Every row gives one point. Two turns around zero, p and q, are shown by what they do to some points. Where does a point land after both, in the order given? Backwards means that the second turn is done in reverse. Each puzzle has new turns, and all numbers are rounded.
In the rows, zero is written as 128.

Turn p:
[133 152 131] => [123 151 136]
[ 97  82 159] => [165  79 146]
[131 140 137] => [132 141 135]
[145 104 151] => [162 122 114]
[160 105 107] => [127 123  84]
[103 185  82] => [ 58 152 152]
Turn q:
[162 107  87] => [137  74 111]
[135 143 182] => [161 169 148]
[ 77 121 128] => [ 82 145 145]
[138 141 115] => [132 124 108]
Where do these land?
p, then q: [134 152 108] => [106 149 117]
p, then q: [102 105 182] => [185 115 155]
q, then p: [171 112 119] => [147 118  87]
p, then q: [ 97 132 177] => [178 142 153]
p, then q: [128 152  85] => [ 84 149 125]
q, then p backwards: [134 115  97] => [116 102 109]

Turn p:
[131 182 108 157 124 125] => [155 165 159 141 157 138]
[135 113 129 121 107 109] => [140 128 111 128 102 134]
[107 103 124  55 139 143] => [111  81  88  81 140 144]
[144 121 166 104 135  98] => [116 126 138  95  85 136]
[ 76 134 126 146 127 135] => [106 161 104 133 158 119]
[141 164 114 154 140 153] => [137 134 166 149 161 129]
[146  95 140 133 112 140] => [119 105 119 153 102 127]
[144 111 116 154 141 121] => [140 124 137 143 119  96]
Turn q:
[118 180 118  61 130 143] => [ 65 144 138 143 136 182]
[114 138 140 143 123 145] => [132 118 140 152 117 124]
[137 104 134 133 115 149] => [144 122 140 114 102 127]
[123 116 138 135 108 152] => [139 120 137 132  96 130]
[157 130 139 142 118 117] => [148 157 133 125 129 116]
[120 127 113 140 119 138] => [143 115 124 135 124 140]
[133 117 112 136 185 144] => [128  93 156 106 166 122]
[127 110 146 134 148 132] => [125 116 141 117 127 103]
[125 130 113 126 106  31] => [128 170  43 125 156 108]
Where do these land?
q, then p: [154 121 132 112 149  91] => [137 134 135  80 147 131]
q, then p backwards: [109 160 148 179 143 136] => [154 120  99 175 131 158]
p, then q: [142 121 167 119 115 136] => [132 111 124 144  90 133]
q, then p: [ 97 143 110 145 131  86] => [158 128 130 132 149  81]
p, then q: [160 100 100 104  91 157] => [182 106 138  87 113 130]
q, then p: [120 152 118  99 122 145] => [100 130 121 147 154 132]
p, then q: [115  99 120 138 144 146] => [133 113  98 121 145 113]

Turn p:
[138 147  66 153 140 125  75 202] => [147 134  91 215 130 113 113 188]
[122 134 166 104  91  96 169 162] => [135 159 152  80 129 145 163 172]
[155  83 139 159 151  82 134 135] => [110 111 195 146 124 139 104 149]
[147 146 181  92 180 129 123 110] => [ 95  72 132  90 151  93 147 129]
[143  94 129 145 143 179 154 118] => [171  94 143 125 142 144 110  93]
[106 140 147 163  97 139 113 112] => [135 142 110 106  85 126 100 121]
[139 103 129  93 130 136 104 104] => [118 108 136 140 116 117 162  96]
[106 120 146 101 114  91  97 120] => [ 86 134 130 125  92 130 160 136]
[104 154 100 145 141 132 154  59] => [ 97 152 107 113 154 135  88  70]
[ 89 133 112 159 113 172 149 140] => [168 138  90 120 126 166 100 120]
[158 154  93  92 108 128 137 146] => [146 163 121 146 161 102 163 134]
Turn q:
[ 85 144 151  96  95 128 102 117] => [ 94 160 146  95  94 154 118 135]
[145 122  80 150  89 165 195 162] => [187 165  73 140 167 145 133  84]
[123  94 146 130 136 113 185 144] => [127 115  85 141 154 159 161 148]
[137 111 182 110 115 175 124 120] => [161 107 137  89  96 168 136 144]
[134 126 168 119 191 153  84 145] => [122  54 168 107 129 137 101 138]
[132 119  99  87 140  85 134 110] => [ 88 123  95 160  99 108 129 124]
[109 157 117 173 137 136 106  95] => [124 143 167 102 146  84 142 119]
[147 181 120 152 128 106  93 119] => [129 148 159 129 133  75  95 146]
[141  98  89 136 121  90 129 139] => [121 138 120 189 133 121 138 116]
Where do these land?
p, then q: [137  87 130  87 124  74 126 117] => [122 139 112  79 156 159 158 159]
p, then q: [134 162 145 137 124 136 107  82] => [ 84 153 130 144  96 111 133 130]
p, then q backwards: [165  86 105 125 106  96 128 128] => [127 102 118 161 103 111  79 124]
q, then p: [112 121  43  96 100 101 130 104] => [ 91 197 100 115 117 127  80  95]
p, then q: [134 128 155 150 174 131 133 119] => [106 101 154 145 108 155 139 121]
p, then q: [130 106 173 124 137 154 164 142] => [147  87 106 133  93 159 126 129]
p, then q: [116 113 143 117 159 170 118 123] => [138 112 121 151 107 135 166 102]
p, then q: [ 67 140 121 176  66 110 149 160] => [166 163 138  97 120 128  45  95]
q, then p: [182 181 116 114 160 144 122 159] => [ 97 110 150 192  91  97 140 135]
q, then p: [102 157 149 154 131 163 102 145] => [111  82 122 105 128 105 164 129]
